Each row is a point. Each copy is the shape, with its points in the same order, turned, moved and blurred by noise. Say if it was mirrored as well.

Shape, 8 rows:
-0.024	0.025
0.004	-0.005
-0.095	-0.029
-0.011	-0.006
0.046	-0.041
0.037	-0.015
0.012	-0.017
-0.029	-0.014
Copy 1, 8 rows:
-0.023	0.027
0.000	-0.008
-0.101	-0.016
-0.017	-0.008
0.031	-0.050
0.029	-0.018
0.008	-0.018
-0.035	-0.007
Copy 1 is: only turned
Copy 2 (8 x 2):
-0.043	-0.011
-0.005	-0.008
-0.074	0.067
-0.014	0.001
0.046	0.000
0.030	-0.017
0.015	-0.003
-0.027	0.014
Copy 2 is: mirrored
Copy 3 (8 x 2):
-0.020	-0.028
-0.010	0.011
-0.110	-0.010
-0.026	0.005
0.014	0.065
0.018	0.037
-0.005	0.020
-0.041	0.004
Copy 3 is: mirrored
Copy 4 (8 x 2):
-0.025	0.035
-0.014	-0.005
-0.113	0.020
-0.029	0.002
0.004	-0.056
0.012	-0.027
-0.011	-0.018
-0.046	0.002
Copy 4 is: only turned

Shape:
0.024	-0.054	-0.003	0.023
0.021	-0.010	-0.011	0.058
0.021	0.057	-0.023	0.060
0.030	-0.015	0.013	-0.094
0.041	-0.026	-0.005	-0.002
-0.042	-0.021	0.016	-0.007
0.013	0.023	0.024	0.048
-0.051	-0.027	0.041	-0.002
-0.022	0.017	0.040	0.029
Copy 1, 9 rows:
-0.016	-0.052	-0.007	-0.028
-0.031	-0.029	-0.014	0.022
-0.032	0.020	-0.034	0.054
0.038	0.029	-0.032	-0.099
0.002	-0.026	-0.032	-0.031
-0.040	0.014	0.027	-0.048
-0.007	0.008	0.013	0.032
-0.034	0.015	0.058	-0.051
-0.013	0.025	0.039	0.004
Copy 1 is: only turned
Copy 2:
0.015	-0.035	-0.029	0.036
0.018	-0.058	0.029	0.024
0.030	-0.041	0.079	-0.017
0.026	0.070	-0.051	0.009
0.037	-0.006	-0.015	0.028
-0.044	-0.006	-0.010	0.025
0.005	-0.020	0.057	0.032
-0.060	0.012	-0.004	0.050
-0.034	0.003	0.044	0.037
Copy 2 is: mirrored
